Rows are points. To make a cloud, some directions were put in groups of two or more. Within a group, all points are equally far from the middle, so they leave a hole (a ring in 2 directions, a hollow ball in 3). The other directions are filled evenly. Then the cloud was stretched, turned, moved and blurred a little. How many holes are there, and how many directions does each take, smallest first?
In the rows, zero is written as 128.

Cloud (14 x 2):
[[138  95]
 [125 139]
 [122 161]
 [ 77 171]
 [ 84 177]
 [181 131]
 [ 88 117]
 [167  90]
 [ 71 121]
 [189 103]
 [ 81  95]
 [145 180]
 [ 63 168]
 [118 173]]
Holes: 0

Cloud (20 x 3):
[[129  90 103]
 [131  75 161]
 [154  77 107]
 [112 114 138]
 [ 79 128 179]
 [158 122 140]
 [164 104 123]
 [ 86 157 108]
 [102  49 115]
 [190 116 206]
 [184 177 101]
 [ 74  88 130]
 [163 232 132]
 [ 46 110 118]
 [138 146 199]
 [186 173 139]
 [ 98  88 101]
 [139 120  93]
 [109 109 148]
 [169 151 124]]
Holes: 0

Cloud (49 x 6):
[[160  63 118 130 108 112]
 [169 108 164 134  68 139]
 [142 119 135 162 164  73]
 [170 167 216 156 139 115]
 [146 118 118 104 148  71]
 [237 109 169 110  79  69]
 [144 148  62  91 148 101]
 [215 182 134 154 121  81]
 [205  79 144 117 116  93]
 [212 129 218 131 137  99]
 [ 80 101  89  81 135 134]
 [162 132 139 178  49 145]
 [130 148 158 153 148  78]
 [160 114 182 160 129  88]
 [124  95 172 103  87 147]
 [198 137 196 120 119  94]
 [114 134 125  74  78 125]
 [176  93 157 146 153  50]
 [122 164 180  83  95  91]
 [ 95 175 156 129  59  72]
 [147  79  88 100 117 117]
 [186 150  94 156 127  74]
 [112 108 127 115  72 164]
 [113 131 116 150 144 122]
 [156 162 166 215 109 148]
 [129 189 107 154 137  68]
 [167 198 123  93 137 150]
 [157 141 149 135 167  62]
 [161 154  45 122 133  84]
 [ 92 131  85 137 137  91]
 [141 178 101 179  80 172]
 [128 154 217 126 119 121]
 [105 131 140  82 143  68]
 [122 153 120 137  40 155]
 [103 140 124  99  76 129]
 [178 106 130 119 157  88]
 [162 174 199 177 142 118]
 [159 147 188 130 103  93]
 [129 159 146 131 169  99]
 [165 160 103 103 118 105]
 [ 89 117  88 138 135  90]
 [210 125 192 136 107 104]
 [193 222 150  76 154  81]
 [ 83  59  93  83  95 140]
 [132 130  96 170  99 126]
 [119 147 201 196 152 159]
 [185 119 148  93  83 140]
 [146  87 133 191  50 132]
 [241 158 123 158  90  97]]
Holes: 0

Cloud (73 x 8):
[[ 68 188 124 101  91 140 166  82]
 [157 119  84 179  60 125 135  62]
 [ 82 216 119 115 117 184 143 170]
 [192 153 127 177 160 170  99 166]
 [126  93 153 205 129  96 136  47]
 [111 169  97 111  97 205 148 203]
 [ 88 163 155 133  70 125 132 108]
 [147 185 142 101  50 135  79 107]
 [143 116 144 205 154  79 120 169]
 [183 169 103 158 113 182  69 110]
 [156 142  68 162 123 166 193  51]
 [ 91  70 114 145  73 146 194  99]
 [ 80 155 105 168 131  86 143  98]
 [105  93 130 133 119 214 105 117]
 [151 176 151 134  66 149 112 133]
 [ 88 159  95 109 121 149 215  76]
 [154 217 129 114 170 102 106 104]
 [ 67 178 132 146  95 113 109 184]
 [149 178  60 117 158 133  98 149]
 [105 113  93 123 183 146  77 151]
 [138 153  62 147 155 127 167  62]
 [115 173  86 142  44 138 138 172]
 [127 161 138 124  51 162  74 165]
 [183 130 104 180 137  99 160 167]
 [117 135  79 138 147 175 177  28]
 [147 115 149 161 144 125 114 187]
 [ 87 147  74 103 103 140 169  82]
 [157 169 150 179 123 115 113 145]
 [ 99 118 116 105  23 176 163 146]
 [178 106  90 170 173  95 181 121]
 [109 114 137 151 179 202 150 140]
 [121 207 178 143 141 137  71 198]
 [ 99 160 164 138  72 102 122 102]
 [144 174  75 184 113  93 117 170]
 [105 101  76 182 150 194 190 134]
 [114 186 172 152 135 181 103 153]
 [199 170  95 163 191 177 102 152]
 [ 71 109 106 161  93 141 184 111]
 [155  85  81 218 109 183 150 195]
 [158 187 103 156 128 124 121  91]
 [130 156  74 179 102 164 127 125]
 [175 102  65 116  87  65 180 109]
 [147 137 119 111 200 120 160  77]
 [ 75 149  79 114  69 172 141 152]
 [ 50 148 131 105 134 121 108 156]
 [173 102  93 214 149 132 156 204]
 [158 158 122 130 187  81 139 118]
 [167 161 111 197 118 126 124 125]
 [124  70 122 134 112  92 169 152]
 [130 179  81 133 216 131 157  95]
 [151  72 134 175  66  82 135 146]
 [108 136 159 152 110 143 136 188]
 [174 137 173 163 161 128  76 112]
 [112 146  42 134  76 130 185 109]
 [178 147  59 168 134 139 115  84]
 [ 77 103 110 176 173 125 119 127]
 [ 77  89 147 123 102  84 168 111]
 [130  88 141 179 124 144  86 128]
 [129 168 128 114 151  92  72 125]
 [152 173  83 150 112 111 153  70]
 [192  85 136 150 153 160  60 133]
 [142 164 138  83 199 127 139  96]
 [122 125 158 164 130  28 144  80]
 [ 94  88 121 175 119 143 116 192]
 [147 107  66 133 151 117 161  37]
 [166 161  87 135 112 161  75  80]
 [155 103 114 191 135 130 182 175]
 [124 142 113 172 124 156  48 178]
 [145 149  83 134  87 239 110 118]
 [135 223 109 155 157 110 117 145]
 [123 174  73 137  92 132 203 112]
 [119 135 144 160 120  52 121  93]
 [ 88 125 112 122 202 120 177 132]]
Holes: 1 (4)

Cloud (94 x 9):
[[216  85 147 104 101 162 109 160  85]
 [ 96 125 114 152 136 133 127 198 135]
 [117 132 144 199  99 116 140  64 157]
 [142 138 153 177 125 188 121  50 126]
 [138 164  67 138 136 187 130 131 104]
 [120 124 172 143 136 142 125   7 185]
 [160 138 124 131  37 172 116 151 120]
 [180 111 110 108 116  95 110 114 169]
 [160  97 136 154 183 166  87  99 127]
 [146  80 118 169  89 131  87 207 121]
 [160 140 118 122 222 104 113 140 168]
 [166 203  84 131 142 134  97 143 158]
 [ 66 124 150 122  64 129 128 104 173]
 [163 111 150  94 177 163 125 184  94]
 [211 128 114 132 138 155  80 127  96]
 [131 136 101  90 149 133 151 180 159]
 [136 153  73 101 153 159  77 223 158]
 [105 194 142  93 129 140  92 150 178]
 [178  87 144  77  98 178  95 169 118]
 [172 124 127 136 185 159 113 120 193]
 [208  90 161 100  93 156 123  99 123]
 [ 69 108 152 114 131 151  95 114 140]
 [131 144 129 162 143 187 155 101 206]
 [ 99 188  84 162 135 168 104  92 190]
 [183  85 125 175 102  96  77 140  73]
 [170  99  96 184  93 165 145 115 120]
 [136 125  89 152 104  75  74 162 132]
 [179 109 144 119  84 112 132  86 186]
 [ 97 164  89 186 116 154  95  90 154]
 [145  89 163 156 196 143 102  96 153]
 [217 107 178  94 134 131  94 170  84]
 [141 154  78 144 101 171  85 120 102]
 [111 136 150 179 146 131 105  76 200]
 [143  84 151 141  96 170 108  33 156]
 [150 108 135 162 188 103 159 107 183]
 [156  65 139 169  80 169 124  96  94]
 [142 149 146 153 166 177 111 183  91]
 [160  73 195 114  83 109 142  66 135]
 [197 140 160 108 125 127 120 191  66]
 [145  77 167  78  79 111 122 142 108]
 [150 164 152  97 145 107 111 205 151]
 [142  91  77 130 154 144  92 141 166]
 [153 175 100 142 126 118  53 145 165]
 [164  74  93 144 164 113 132 134 165]
 [217 113 144 129  94 128  92 191  73]
 [133  94 138 193 122 148 126 153  96]
 [152 132  92 147 151 186 130  79 115]
 [149 103 106 153 103 173 100 105 199]
 [163  79 173 164 125  91 115  77  87]
 [164 179  76 159 163 164 102 141 172]
 [230  87 123 141 150 133 129 158  77]
 [125 109 183 163  96 177 127  39 121]
 [151  91 185 123  88 134 100  55 162]
 [114 107 135 102 120 197 155 117 174]
 [184 101 130 108  99 172 119 124 187]
 [ 79 159 124 154  96 111 113 134 102]
 [168 120 133  71 131 125 147 157  81]
 [214 154 131 160 186 126 118 160  99]
 [170 115 156 127 151  79 162  73 177]
 [199 104 151  94 113 171 136  97 167]
 [172 112 147 129 169 174 101  91 167]
 [129 123 126  83 154 143 166 154 154]
 [146 152 114 106 182 164 156  69 143]
 [164 120 200  92  98 128 138  72 163]
 [132 118 196 106 157 110 114 147  83]
 [ 98 119 152 131 161 100 108 196 145]
 [144 162  88 127 163  79 130 195 127]
 [145 156  62 158 178 146 131 175 100]
 [135 127  96 136  92 151 157 183  94]
 [ 63 110 141 113  93 112 125  85 160]
 [159 152 158  66 132 131 135 135  94]
 [170 122 175 164 133 120  80  98  93]
 [134 210 110 119 148 138 173 142 112]
 [141 126  70  98 100 126  75 207 147]
 [125 221 118 113 114 178 116 153 135]
 [147  72 148 128  55 166 115 131  78]
 [180  84 169  91  89 153  60 152 140]
 [110 121  86 107  70 142  83 184 153]
 [146 141  77 136  97 128  60 147 167]
 [166 115 100 196 159 152 139 149 126]
 [139 105 176 124 157 120 155 147  71]
 [157 135 125  71 114 131 136 184 157]
 [142 112 151 139 103  86 122  60 185]
 [130 122 140 193 169 111 105  90  92]
 [143  75 148 195 113 141  99 119  86]
 [123 117 128 121 193 124 141 152  76]
 [132 179 116 169 180  78  95 148 128]
 [145 176 114 114 117 109 162 157  87]
 [112 109 168 160 105 128 111  51 199]
 [147 158  80 162 170 102 173 127 151]
 [157 123 126  98 108 156 167 156 175]
 [129  60 126 140 115  95 129  65 147]
 [117 132 165  76 113 106  83 128 127]
 [109 117 144 139 136 102  82  69 174]]
Holes: 3 (2, 2, 4)

Cloud (108 x 9):
[[103  92 110  93 131 122 193  91  56]
 [100  96 126 172 101 147 118  88 150]
 [ 76 108  69 151 145 160 141 162  87]
 [ 89 190  82 171 104 140  99 124 184]
 [ 87  86 101 116  64 123 156 163 143]
 [109 159 128 189 150 165  61 197 160]
 [ 72  52  56 147 120 127  98 145  97]
 [173 132  89 112  85 105 123  68  67]
 [ 98 210 137 152 110 161  94 171 209]
 [161 172 141 113  98  93 180 173  85]
 [153 110 109 144 114 190  76  79 143]
 [130 182 123 214 180 149 104 153 136]
 [141  28  80  96  70 131 140 115 129]
 [151 195 121 159  81  99  75 153 161]
 [192  94 114 141  87 162 124 137 111]
 [114  84 129 161 142 167  62  87 130]
 [119 102 144  99 122 124 139 189 166]
 [205 123 142 117  99 158 117 130 141]
 [ 95 146  65 156 126 126  91  91 164]
 [186 154 136 115  47 120 118 138 179]
 [126 155 184 134 149  92 176  88  85]
 [ 95 182 106 140 125  65 170 107 131]
 [ 43 158  83 161 154 128 135  91 156]
 [ 74 140 139 168 213 132 117  90 131]
 [139 133 141 146  90 134 117 238 177]
 [ 79 101  62 108 156 127 185 156 120]
 [105 157 119 139 149 105 119  29  60]
 [119  68  83 165 170 159 148  99 108]
 [105 214 172 196 202 139 137 159 137]
 [111 159 149 163 118 157 116 209 188]
 [ 98 140  71 174 136 165 121  68 125]
 [117 214  97 161 107  85 133 169 170]
 [151 114  45  92  77 101 107 139 144]
 [203 157 127 135 112 147  97  88 107]
 [116  68 101 150 146 154 164 159  60]
 [ 72 107 121 173 133 118 100 183  96]
 [ 86 111 138 183 183 152 138  46  48]
 [102 171  93 133  44 113 135 106 159]
 [183 142 167  92 101 123 146 119  77]
 [ 96 136 100 143  54  94 132 168 118]
 [116  63  54 135  76 152 112  92  97]
 [136  89  69 106  45 126 151 179 106]
 [132  97 152 121 140 144 192  70 128]
 [112 227 127 195 173 132 122 129 151]
 [111 194 163 129 133 106 108  28 101]
 [ 96 207 166 178 163 162 138 182 169]
 [101  91  92 211 205 145 128 147 117]
 [ 87 136  76 100 121 119 105  61  96]
 [ 57 184 125 169 155 138 142  78  58]
 [131 141  96 192  82 157  65 142 144]
 [100 102  48 126 148 121 104 190 152]
 [170 144 155 150 162 117 173 196 156]
 [104 164 128  88  66  94 160  61 122]
 [ 98 146  67 122 112 159  87  53 157]
 [118 102  74 149 104 157  69  79 155]
 [152 145 113 122  78 157  60 113  97]
 [180  95 139 170 141 124  97  82  49]
 [195 159 154 129 131 171  98 110 110]
 [119 164 135  90  91 136 145 201 141]
 [156 157 122 167 151 181 126 126 102]
 [ 80 151 141 114 175 134 197 175 144]
 [ 78 118  81 119  70  88 151 210 152]
 [132 125 130 217 151 109 145  95  88]
 [117  73  95 158 127 187  85 158 123]
 [113  26  91 139 179 125 170 160  87]
 [156  53 119 135 128 116 171 148 158]
 [109 114 123 160 213 147  98 161 120]
 [107 169 123 132  85 121  82  45  93]
 [ 77 138  87 176 131 153 116  56 148]
 [189 145 110 138 105 127 170 123  90]
 [141 225 160  94  95 104 185  90  96]
 [101 180 133 182 198  91 117 179  99]
 [176 141 163 114  76  97 109 153 151]
 [ 85  87 113 188 131 124 136  68  91]
 [106 156  90 145  91  91  87 117  94]
 [ 89  52  54 118 131 129 176 115  93]
 [143 144 126 186 124 162 104 107  58]
 [148 178  86  95  47  91 153 149 175]
 [ 88 190 150 148  89 156  93 155 139]
 [113 142 128 139 174 101 103 100  65]
 [173 122 146 131 157 119 155 116  38]
 [128 157  79 150 145 143 109 215 127]
 [102 247 151 165 129 117 141 130 104]
 [152 155 186 200 154 136 111 100  99]
 [ 89 147  86 187 130  97 179 145 149]
 [169 127 164 100  97 102 177  90  70]
 [131 120 107 143 136  82  91  91  75]
 [118 120 116 129 137 146 146 138  44]
 [ 75 201 116 183 156 155 105 172 107]
 [137  75 142 188 187 157  88 118  98]
 [145 172 193 152 114 159 143 145 130]
 [129  65 133 144 115 122 132 216 176]
 [129 108 162 206 200 138  92 154 101]
 [110 196 161 152 153 103 131 219 143]
 [164 108 116 153 117 126  49  98 131]
 [ 95 121  58 111 107 109 199 193 125]
 [128 167 104 101  69 104 172  65 166]
 [164 158 127  79  32 101 141  92 132]
 [106  87 102 167  71 136 138 188 166]
 [128 190 131 113 134 120 220 105  84]
 [134 110 115  96  98 166  59  83 123]
 [139  70  94 106  76  88 194  87 106]
 [ 62 132 122 154 178 107 134  60  94]
 [144 123 113 165  68 120  70 100 153]
 [184  91 142 139 157 153 105  84 104]
 [ 95 206  80 168 111 101 110 144 128]
 [116 188  79 154 105 125  85  82 154]
 [125  73 118  85 128  79 182 130 101]]
Holes: 2 (2, 6)

Cloud (103 x 9):
[[170 125 167 111 120 116  39 164  81]
 [142  95 103 132 120 106 167 156  57]
 [108  65 113 148 127 106  27 177 128]
 [176 101 152 114 171 150  87  90  85]
 [141 140 158 160 185 198 150 146 117]
 [162 191 126 120 104 184 109 197 141]
 [145 148 124 144  95 187 132 121  36]
 [103 122 101 184 111 135 128 207 107]
 [184 104 119 156  87  39  85 154 164]
 [154  89 105 160 134 152  47 156  92]
 [ 76 124 120 157  90 118  52 150 147]
 [111 172 119 101 158 169  86 176 107]
 [139 112 139 151  85 163  24 127 147]
 [111 162 117 103 170  78 163 148 138]
 [152 102 102 218 117 110  79 133 142]
 [ 79 152 128 143 145 112  77 159 176]
 [135 129 122 148  69 193 179 171  93]
 [105 114 115 186  32 128  95 184 148]
 [113 135 106 149  91  87 163 147  61]
 [195 113  98 129 128 116 142  96  72]
 [214 135 130 124 202 121  89 140 178]
 [ 97 157 105  70 145 145  86 176  94]
 [143  98 110 160 100 192 148 163  49]
 [ 89  83  87 101 118 155  92 127 138]
 [ 90  86  97 193 120 112 132 187 130]
 [ 98 113 103 152 174 139 118 129 153]
 [ 99 102  91 205  91 104 173 135  93]
 [ 96 103  89 140  64 131  82 202  98]
 [119 165  76 117  52 132  89 171  94]
 [157 177 137 123 114  91  82 144 101]
 [152 158 159 162 129 165 177 163 106]
 [174  40 118 157 166 120  62 170 184]
 [176 111 104 175 196  42 150 176 166]
 [115 124 156 171 159 166 141 152 158]
 [149 134  95  70 195 153 123 162 100]
 [106  94  95 130 108  96  44 164 126]
 [150 152 143 134  68  73  85 199 128]
 [133 149 101 123  98 109 131 217 141]
 [131  52 134 131 119 102 119 142 104]
 [104  96  45 143 143  98 122 140 100]
 [185 107 167 124 118 101  79 173 139]
 [113 101  67 166 114  18 119 172 137]
 [157 224 157 120 145 126 162 178 119]
 [111 158  96 160 121 165 145 127 122]
 [184  80 118 176 149 162 131 133 192]
 [131  86 128 123  81 102 106  98 121]
 [155 158 159 185 115 103 124 165  85]
 [109 194  95  96 154 101 178 174 108]
 [163 155 138 106 102 114  27 176  93]
 [145 111 147 125 133 134 141 175  72]
 [148  30  97 177 123 130  79 101 136]
 [190 108 131 177 154 187 122 156 152]
 [127  95 148 141 175  46  97 193 149]
 [135  81 126 128 166  59  83 188 112]
 [118  63 145 167 145 151  50 122 104]
 [134  74  90 133 121  32  86 154 137]
 [105 104 151 119  56 138  80 120 105]
 [104 128 154 139 133 181 129 141 156]
 [ 82  96 129 131 140 154 188 142 137]
 [124  88 138 219 130 100 144 146 141]
 [108 124 123 153 171 147 120 154 172]
 [130 140 103 145 180 178 150 178 119]
 [135 114 114 144  66 190 101 126  68]
 [132 130  72 117 131  83 147 174  34]
 [165  37 113 102 170 160 110  71  74]
 [ 67 106 135 110 162 128 198 152 117]
 [170  98 114 204  99 126 133 150 212]
 [124  91 153 152 115 161 139 163 121]
 [135  89 135 128 140 184 105  94 155]
 [168  87 132 175  91  55 104 101 159]
 [149 157  84 205 169 122 188 146 176]
 [ 79 168  80 153 113  79 182 226 141]
 [123 184 143  87 116 147 174 144 109]
 [202 106 125 149 220  79 118 168 170]
 [133 103  61 199 127 135 178 100  78]
 [153  90 145  97 202 153 164 150  92]
 [183 127 105 170 157  68  84 177 103]
 [158  96 131 141 121 201  79 110  64]
 [108 140 178 149 122 138  82 106 139]
 [ 99 110 104 184 122 101 136 193 178]
 [119 115 120 122 136 137  49 136 167]
 [149  66 104 109 189 213 144  90 101]
 [146  81 150 150 190 140 107  72 143]
 [174 111 165 120 227 133 145 136 127]
 [153 111 134 137 139 220 129 172 108]
 [ 88  56 103 153 124 148 116 186 110]
 [124 116  79 210 110  98 152 188 140]
 [169 205 137 163 175  90 138 198 154]
 [176 181  97  99 146 121 140 134  77]
 [106 125 104 172  98 130 139 199 157]
 [126 111  93 137  82 119 168  91  93]
 [ 56  55  82 167 112 121 145 172  87]
 [164  92  79 103 123 114  61 143 102]
 [156  94  47 203 146 129 211 161 124]
 [ 95 165 118 107 148  87 165 220 109]
 [126 203 149 151 134  62 134 203 187]
 [126 125 137  89 142 226  74 151 114]
 [117 115 117  89 169  75 160 149 164]
 [112 175 165 129 136  72 120 213 154]
 [ 94  73 119 171  95 129  70 135 124]
 [122  68 119 146 157  25  74 183 153]
 [110 132 101 205 112 136 216 168 109]
 [112 126 119 141  55  86  35 203 142]]
Holes: 2 (2, 2)

Cloud (98 x 9):
[[148 130 112 157 135 153 131 153  71]
 [153 142 183 146  90 140 105 155 161]
 [147  89 111 148 197 114  80 149 145]
 [141 108  93  92 139 152 220 145 156]
 [196 130 132 102  91 146 122 193 123]
 [128 176  71 119 161  72 116 135 103]
 [ 88 130 107 124 153  79 121 156 166]
 [128 153 224 117 143 163  57 164 173]
 [164 159 139 171 187  70 146 145 141]
 [157 130 149  88  73  49 138 150 107]
 [153 147 107 163 160 132 120 169 106]
 [138 137 136 158 207 122  81 192 154]
 [138 144  76 141 153 133 171 187 162]
 [128 136  55  90 110 100 127 101 169]
 [137 120  94 120  83 142 123 164 238]
 [149 159 135 115 127  79 120 156 185]
 [111 132  98 195  57  66 154 138  71]
 [196 121  29 119 182 105 110 104 170]
 [141 120 131  66 185 126  79  94 158]
 [130 172  76 181 145 136 117  78  95]
 [158  95  72 153 126 139 152 188 168]
 [ 98 198 154  75 113 173 114 116 135]
 [116  77  44  98 165  43 154 103 133]
 [178  58 128  87 157 103 195 183 166]
 [151  97 146 126  95  98 167 146  98]
 [ 92 118 110  86 117  95 170 135 123]
 [159  53  80 100 172  87  80 111 118]
 [160  83 198 103  78 168 108 116 164]
 [123  95 187 114 125 134 231 159 191]
 [153 161 182 118 133 148  52 152 146]
 [111 109 113  44 114 106  95  70 151]
 [142 173 108 149 128  29 142 166 140]
 [ 79 173 179 106 127 141 155 172  97]
 [162  77 119 101 156 110  57 131 146]
 [160 119 247 109 122 108  87 176 171]
 [109  77 154 145  78  71 172 103 149]
 [161 216 126 134 139 156 109 123 140]
 [124 149 210 127 160 131 128 168  91]
 [129  75 158 105  81 112  72 137 172]
 [176  92 121  62 105  92 134 123 169]
 [127  90 123  77  82  82 177 211 109]
 [ 90 123  97 101 110 125 101 107  68]
 [114 103 187  99  64 161 132 173 133]
 [103 130  91  77 182  99  88 122  84]
 [102 159 184  79  97 211 155 209 167]
 [116  80 162  95 120 162 114 150 102]
 [ 91 138 161 173  83 166 110 165  99]
 [145  76  46 105 136  91 106 172 177]
 [144 198 128 163 181 131 121 128 162]
 [118 210 218 184 105 128  82 175 122]
 [155  60 147 142 124 139 169 169  98]
 [161 132  96 144 140 166 159 155 100]
 [161  55 115  86 107 105  95 141 153]
 [105 147 161 147  95 235 108 141 104]
 [178 106 146  64 176  61  77 125 135]
 [153  64 149 134  83 178 146 140 153]
 [150 146 123 155 101  16 155 158 113]
 [185 125 165 118 110  37  82 130 112]
 [145 141  76 136 107  81 125 140 137]
 [143 123 204 158  97 136 193 203 124]
 [202 138 130  77 110  98 102 174 142]
 [155  94  60 104 151 105 122 133 143]
 [166 123 180 149  90  94 144 181 135]
 [195 124 113 165 207 104 127 112 130]
 [134 122 101 179 173 188 140 120 115]
 [167 116 114 146 168  66 111 193 163]
 [133 140  17  77 169 183  71 111 166]
 [ 87 153 156  89 127 133  25 111 145]
 [134 126 129 102 147 114  65  62 172]
 [143 114 200  68 120 160 203 154 155]
 [142 125 119 147 181 133 139 114 217]
 [202 145 185 142 160  95 128 143 192]
 [128 157  84  98 148  64  89 148 105]
 [126 148 115  93 140 183  83 152 169]
 [161 183 126 113 151 122 159 133  77]
 [170 125 164 120 106 103 182 119  92]
 [174 166 127 131  74 135 143 146 119]
 [ 89 146 194  92 144 129  65 179 181]
 [130 134 129 102 194  95 113 182 130]
 [175 144  83 155 138  22 160 157 128]
 [144 128 158 154 182 115 137 167 151]
 [195 147 129 144 126 134 110 127 150]
 [119 137 157 127 113 129 160 128 132]
 [203 114 169 160 141  81 103 173 142]
 [120 153 132 130 189  95 130 176 176]
 [144 142 171 135 151 192  54  99 155]
 [162 111 191 160  72 132 179 148 118]
 [158 118  28 158 176  48  78  92 122]
 [163  54 161 103 117 140 170 189 155]
 [136  91  87 116  65 170 129 155 178]
 [ 77 126 150 158  63 197 189 193 178]
 [111 112 149 109  69 159  63 129 151]
 [184  82 106  72 146 120 114 182 184]
 [168 152 155 183 229 145 151 159 170]
 [175  98  94  86 151  65  54  49 111]
 [173 133 119  57 182 105 100 166 177]
 [141 117 144  31  83  98  91 160 163]
 [137 137 102 122 184 155  84 156 101]]
Holes: 0

Cloud (90 x 9):
[[178 151 146 118 173 138  63 136 131]
 [160 165 115 115 155 136  99  67 130]
 [140 126 181 153  88 152 109  74 202]
 [143 128  86 126 162 148 177  83  99]
 [153 129  58 173 145  54  91 129  95]
 [115  64 136  87  97 183 118 115 162]
 [131 103 136 139  71 147 127 125 184]
 [192 130 183 118 118 162 108  69 118]
 [179 113 130 193 112 189  78  56 162]
 [141 162  73 127 104 130 127 130 107]
 [152  80  84 109 153 116 187 191 139]
 [129 142  89 145 143 134 149 158 171]
 [142 152  87 176 148 119 138 137 132]
 [137 159 186 195 168 137 105  62 104]
 [170 171 143 166 157 129  87  77 107]
 [181 154  65  57 111  83 189 132 107]
 [126  65 160 147 124 107 113  81 134]
 [117 105  91  35  96 165 121 125 179]
 [184 172 105  70 150  84 149 142 156]
 [126 104 104 156 184  53  97 144  78]
 [132  84 132  75 132 208 174 142 143]
 [176  95 104 135 164 121 200  96 152]
 [126 137 122 174 172  97 104  56 110]
 [128 170 128 159  73 166 143 130 132]
 [ 87 128 172  96 170 115 138 116 116]
 [170 176  70  63 154 105 171 114  87]
 [124 167 132 165 133 213 142 130 192]
 [158 147  69 148 138  93  96 198 129]
 [134  89 173 137 194 166  39  93 119]
 [ 96 101 116 136 120 151 183  88 122]
 [151 135 178 155 154 122  58 115 120]
 [161 158 120 112  99  80  38  99 119]
 [112 144 107 134  41 224 140 106 154]
 [193 205 107 114 161 120 105 172 101]
 [153  82 177  82 139 184 119  89 112]
 [162  83 145  65  95 188 157  91 117]
 [141 183 104 138  64 146  95  97 125]
 [ 77 140  88  82 163 177 159 108 154]
 [117 126 198 167 170 151 109 113 160]
 [151 147 122 115 155 148 152 131 188]
 [145 166 132  87  97 164  71 159 169]
 [207 184 104  86 146 135  73 137 135]
 [101 114 147 162 218 135  74 128  76]
 [162 206 105 133 109 154 166 142 154]
 [128 195 140 115  91 187 145  69 180]
 [124  93 101 154 131 124  78 153 167]
 [141 116 166  22 135  81 173 147 107]
 [167 181 155 176 126  95  87 104  67]
 [122 136  98  80  80  52 126  96 137]
 [160 197  40 107 160  91  98 203  62]
 [204 145 104  97 130 145 169 115  95]
 [148 120 105  29  97  92 163 164 146]
 [159 171 154  85 131 144 144  80 155]
 [150 123 123 177 152 126  50  66 134]
 [181 145  47 143  95  62  99 117  90]
 [145 147 168 175 115 181 101 106 139]
 [118  86 150 103 144 115 148  75  81]
 [145 129 101 116 119 227 140 131 186]
 [ 91 113 149  64 151  89 148 187 100]
 [144 105 121 111  71 176  97 125 204]
 [127 101 200 155 134 159 124  40 140]
 [133 190 118 121 116 107 146 193 130]
 [166 144 135 147 145 155  70 143  84]
 [175 116 121 142 125 109 147  75 171]
 [146  96  96  96 178 107 104 140  90]
 [161 166  79  58  85 103 105 100 149]
 [152 109 106 117 164 180 119 145 110]
 [167 107 169 170 154  47 118  96  97]
 [146 146 151 200 134 171 103  81 111]
 [122  88 197 177 138 187  56 137 180]
 [146 132 138  63 107 149 228 118 114]
 [ 62 111 132  96 147 157  84 114  95]
 [163  97 197 209 162  70 115  42 115]
 [141 114 212 120 115 224 158  81 138]
 [151  90 101 114 203 134 219 137  74]
 [141 110 189  61 167 241 193 125 190]
 [ 62  36 148 125 117 100  99 109 129]
 [164 141 126 105 119 140 188 105 116]
 [158  90 124 126 160 143 134 109 148]
 [139 102 163  81 158 193 234 163 121]
 [ 86  78 143 157 213 122 152 111 148]
 [129 152  95 161 135  64  94  87  96]
 [131 114 151 178 106 173  72 106  85]
 [101  61 199 202 206 114  75  94 132]
 [177 138 184 141 144  96  84  42 122]
 [126 116 106 174 139 116 149 133 175]
 [ 92 104 116 142 124 112 143  86 182]
 [183 141  79  85  68 111 174 106 171]
 [ 99  92 164 140 115  94 137  88  87]
 [136  74  81  74  80 183 170 161 172]]
Holes: 0
